Each row of a before or after table is a point. The points were changed in one or more steps. Then noise was added and the rows were shuffled. The steps act on columns, c1 being the first. What was done? A step turns or swaps two columns, mirrors them in a line or flattens them onto one, adds a multiple of one to another, or multiplies or shifts one. Angles are multiples of 10 degrees, from the lower column toward the higher: turns from -170 to 170, lines from 10 to 170 but not 90. Use the fewest steps. Two steps may share a column if one is a turn and the other turns, adds or multiplies; they go together, in the order done. Otherwise the lowest column goes first.
In the rows, 128 means zero.

Before (12 x 3)
[[131 117 127]
 [118 133 123]
 [117 150 137]
 [128 127 101]
 [130 140 172]
 [195 111  34]
 [131  99 118]
 [130 123 166]
 [180  99  61]
 [109 112 152]
 [112 122 145]
 [114 137 138]]
After (12 x 3)
[[128 186 130]
 [124 160 147]
 [125 184 196]
 [ 61 172  63]
 [141 197 168]
 [ 76 158  90]
 [141 183 176]
 [137 194 154]
 [125 199 201]
 [146 170 182]
 [140 210 168]
 [127 176 158]]
Steps: multiply c1 by -1; shift c2 by 60; shift c3 by 30

Before (11 x 6)
[[143 121  45  89  97 101]
 [165  93 132 110 147 108]
 [ 27 125 119 114 103 145]
 [118  93 134 104 108  90]
 [165 101 117  90 110 125]
 [125 116 114  43 104 158]
 [160 106 127 102 100 123]
 [147 106 132  74 100 108]
 [145  88 130 115 110 145]
 [162 162 116  91 115 123]
 [107 130 134 113 141 154]]
After (11 x 6)
[[156 129 151 104 102 137]
 [ 88 129 140  46  87 120]
 [103 125 198  95 118 166]
 [138 130 144 124 119 149]
 [119 130 147 135  92 105]
 [150 130 159  92 114 128]
 [112 130 149 139 155 145]
 [153 125 148 111 133 101]
 [142 124 155  93 107 133]
 [ 35 125 141 163 118 155]
 [137 127 181 102  94 127]]
Steps: turn c3 and c4 by 70 degrees; turn c1 and c4 by -30 degrees; multiply c2 by 0; turn c5 and c6 by -30 degrees

Before (8 x 11)
[[133 171 175 134 136 148  80 139 138 165 157]
 [137  98 111 129 141 108 108 128 100 116 139]
 [137 108 107 116 159  92 160 114 127 111 142]
 [109 110 146 107  76 118 152  64 171 112  81]
 [183 102 155 106 128 168  93 146 145 145 116]
 [ 90  98 111 125 101 130 167 112 156 132 111]
 [146 106  93 162 152  87 141 132 120 145 131]
 [ 97 102 126 117  96  99 135  89 191 121 124]]
After (8 x 11)
[[183  75  94 105 129  95  89 114 155 140 128]
 [110  44 132 106  77  95 150 119  99 110  48]
 [139 135 145 131 145 162 110 133 124 118 137]
 [ 95   7 143 116  94  86 135 147  72 121  91]
 [136 110 151 116 156 147 160 146  97 109 130]
 [135 158  79 133 135 108  80 157 139 163 139]
 [ 91  57 146 122 101 105 167 118 115 130 113]
 [143 120 156 164 149 158 140 124  97 148 146]]
Steps: add -1.5 times c9 to c2; turn c6 and c9 by 120 degrees; turn c3 and c8 by 160 degrees; turn c8 and c11 by -60 degrees

Before (14 x 14)
[[131 110 156 107 142  84 118 156 108  94 103 130 141 119]
 [ 89  99 123 120 108 195 109 111 142 154 132 142 151 156]
 [ 91  85  77 151 114 173 122 147 147 123 157 137 132 140]
 [ 91 114 114 161 111 187 117 101 130 129 151 178 112 117]
 [149 132 161 143 174 126 130 155 103  91 128 108 117 162]
 [106 128 110 132  82 165  95 128  93 114 144 131  97 156]
 [132 117 121 107 153 104 140 100 126 100 113  95 120 131]
 [125 154 158 127 155 105  78 138 103  90 139  76 134 108]
 [102 114 119 148 119 148  76 102  80  96 203 155 134 173]
 [133 146 178  94 133 110 137 146 103  73 168  92 129 121]
 [109  97 119 146 100 151 104 122 157 167 168 152 101 153]
 [166 150 130  89 157 116 110 146 147  83 118 123 134 127]
 [175  82 130 144 115 145 126 121 148 105 109 116 146 123]
 [173 122 129 107 162 120 132 149  88 127 135 108 137 111]]
After (14 x 14)
[[163 146 119 113 158 111 142 117 149  83 112  94 136 126]
 [132 126 139 146 151 114 120 164 116  99 105  94 119 132]
 [ 89 142 124 113 109 198 147 121 100 153 135 129 151 157]
 [130 108 109 115 139  77 126 115 110  93  88 109 141 119]
 [176 147 124 147 114 145 127 128  83 105  98 137 147 122]
 [ 91 129 130 101 108 188 143 134 114 126 165 183 113 116]
 [126 104  87 173 154 104 161 125 152  89 145 100 134 106]
 [173  86 128 135 162 113 125 111 121 125 142 100 138 111]
 [104  80 109 115 118 156 176 146 112  97 249 156 134 173]
 [110 155 119 117  99 153 151 127  98 166 189 155 102 152]
 [106  94 122 128  85 162 164 116 127 115 153 134  98 158]
 [134 103 100 143 133 106 104 117 147  73 191  82 129 121]
 [ 93 148 156 130 116 163 153  97  85 122 173 151 131 140]
 [150 104 110 152 175 115 113 104 131  91 128 132 117 161]]
Steps: swap c2 and c9; multiply c3 by 0.7; turn c3 and c7 by -150 degrees; turn c4 and c12 by 60 degrees; mirror c6 and c8 in the line at 170 degrees; multiply c11 by 1.6

Before (10 x 24)
[[101  64 149 111 138 117 177 129  71  59  89 105 120 122 140 146 130 145
  127 122 133 107 156 102]
 [147 115 127 106 110  86 112  74  99 147 110 127  99 103 142 162 116  76
  119  81 145 116 122 108]
 [172  68 123 153 123 136 106 116 119 116 182 155 101 108 103 139 153 166
  148 114 104 162 157  95]
 [100  89 116  84  77  90 138 160 140  78 111 142 118 166 150  93 176 166
   80  95 177 180 159 151]
 [139 134 115  79  82 160 202 158 133 133  92  90 104 127 148 118 142  82
   85 159  91 122 146 114]
 [158 108 151 137 162 161 119 122 137 114  98  96 120 160 152  93 189  98
  139 123 129 174 120 133]
 [101  90 141  80 143 164 165  93 144 151 101 107  99 104 137 112 124 146
  116  90 152 167 139 112]
 [138 153 158 127 112 174 125 106 148 145 179 111 171 104  89 108 122 161
  138 145 151 139 132 178]
 [109  96  73 116 156  82 117 151 136 128  97 139 132 114 147 177 135 110
  156  89 138 184 125 105]
 [ 95 151 137 155 129 169 121 123  94 122 113  76 127 111  97 136 171 166
  146 101  78 103 114 111]]
After (10 x 24)
[[119 116  86 115 143  82 146 155 133 135 102 137 128  95 157 179 140 110
  156  89 135 187 128  95]
 [171 118 161  82 115 161 149  90 140 149  99 108  99  88 143 114 115 144
  114  88 151 167 140 106]
 [126 156 130 156 123 171 162 123  95 119 112  79 108 133 107 136 167 164
  149  95  81 106 112 117]
 [199 132 106  79  60 163 108 158 128 134  99  92 103 128 154 115 125  86
   79 165  90 123 148 151]
 [112  96 150 140 162 162 101 125 131 113 102  98  96 135 160  89 180  97
  141 120 132 176 120 103]
 [179  88 177 108 115 118 147 128  68  66  95 102 119  73 152 147 124 146
  126 123 137 110 160 104]
 [121 162 155 123 165 176 126 101 144 143 172 111 175 130  79 110 133 166
  141 145 149 139 136 175]
 [139  74 122  82  79  84 155 162 137  82 113 143 102 125 154  93 166 172
   78  94 175 182 156 182]
 [101 103 154 155 116 140  90 111 120 119 176 162  96  68  97 138 141 164
  151 117 102 156 154 117]
 [105 140 142 106  93  80 107  77 101 147 118 124 106 103 143 160 102  77
  116  84 145 116 124 130]]
Steps: turn c1 and c7 by -100 degrees; turn c2 and c14 by 50 degrees; add -0.5 times c14 to c3; turn c5 and c24 by -50 degrees; add 0.7 times c19 to c5; turn c11 and c15 by -10 degrees; turn c13 and c17 by 20 degrees

Before (8 x 48)
[[142  86 151 209 109  73  76 116 156 113 148 106 158 111 182  73 101 145
  183 139 111  79 123  94  97 117 152 160  79 146 108 171 136 107 107 128
  136 177  81 142 102  98 117  93 143 175 200 166]
 [146 117  77 174  84 130  92 177 126 123 110 113 143 109 128 111 135 170
  110 158 152 139  98 165 146  70 151 153 127 123  97 116 149 114 113 168
  175 162 149 117 125 106 161 160 139 119 160  80]
 [ 93 169  75 113 194 149 150 192 153 124  95 169 107 149  93 134 133 124
   99  98 162 127 155 135 105  85 105 176 143  61 157 101  86 154 131 125
  114 105 154 123 138 153 123 137 171 105 120  98]
 [163 135  74 174 113 130 119 190 135 136 109 144 141 161  88 118 146 151
  119 178 151 122  74 151 147  73 150 171 143 107 138 115 158 130 124 112
  157 162 164 127 148 122 158 171 147 166 131 110]
 [113 184  97 151 128 129 139 178 111 141  89 108 118 137 102 137 155 171
  116 149 155 144  95 183 158  64 137 163 129  99 157 111 163 119 172 157
  137  95 165 123 156 153 125 134 159 110 155  75]
 [113 131 133 182 161  86  78 128 151 115 156 135 148  95 151  93 119 124
  155 130 136 124 149  96 105 158 128 115  85 126 135 157 102  91  96  92
   84 150 103 119 114  70 130 109 136 124 137 157]
 [102 137 144 147 191 133 133 149 155 147 165 122 163 128 154  91 127 128
  118 104 155 114 146 134 103 155 139  90  92 111 171 155 109 142 121 110
   94 176  78 116 111 109 142 114 164 126 140 128]
 [ 75 187  75 138 159 162 123 166 135 165  92 138 139 173 101 124 111 122
  124 100 145 142 127 143 141 101 104 164 123  51 173 112  95 155 142 124
   98 111 124 133 161 154 143 108 123 135 155  75]]
After (8 x 48)
[[128 186  75 138 131 192 122 166 135 165  93 121 139 173 102 126 111 122
  124 100 145 143 127 142 140 101 106 163 121  51 174 121  95  89 148 125
   98 111 124 133 161 155 143 108 123 165 156  75]
 [137 186  97 152 136 140 140 178 110 141  88  97 118 137 103 137 154 172
  115 149 156 144  94 183 157  63 138 163 130  97 157 142 164 154 172 156
  136  95 165 125 141 153 126 135 158 125 155  74]
 [128 169  75 113 131 169 148 193 154 124  96 159 107 149  95 134 133 124
  100  98 161 127 156 135 105  85 106 176 144  61 157  70  86 111 141 124
  114 106 154 122 158 150 124 137 171 183 120  98]
 [121 138 145 146 129 153 133 149 156 147 164 132 164 128 154  90 127 129
  119 105 154 114 145 134 103 156 140  91  93 110 172 151 108 113 131 110
   92 175  79 114 110 108 142 113 164 152 141 129]
 [ 86 131 133 183 124 121  79 129 151 116 155 141 147  96 150  93 120 139
  156 129 134 125 148  95 107 158 128 116  85 127 135 145 102 179 103  93
   84 150 103 119 118  69 130 109 135  74 137 156]
 [ 96  87 150 209 124  88  76 115 155 112 149 123 159 111 182  73 101 157
  181 139 110  79 124  95  97 117 153 159  79 146 108 177 136 120 105 128
  135 178  82 143  95  98 116  92 142  65 200 165]
 [154 117  76 173 126 114  92 176 126 123 110 117 143 109 128 111 136 163
  111 159 153 138  96 166 145  70 151 152 126 125  96 129 149 153 105 168
  175 162 149 117 117 107 162 160 140 114 160  80]
 [154 136  75 175 128  99 120 190 135 137 109 132 141 161  88 119 146 143
  118 177 151 121  73 151 146  73 150 171 143 107 138 113 158  96 121 112
  155 163 165 126 153 122 156 171 146 108 133 111]]
Steps: turn c1 and c6 by -60 degrees; turn c1 and c18 by -20 degrees; flatten c5 and c35 onto the line at 80 degrees; turn c12 and c41 by 30 degrees; add -1 times c12 to c32; multiply c34 by 2; turn c34 and c46 by 130 degrees
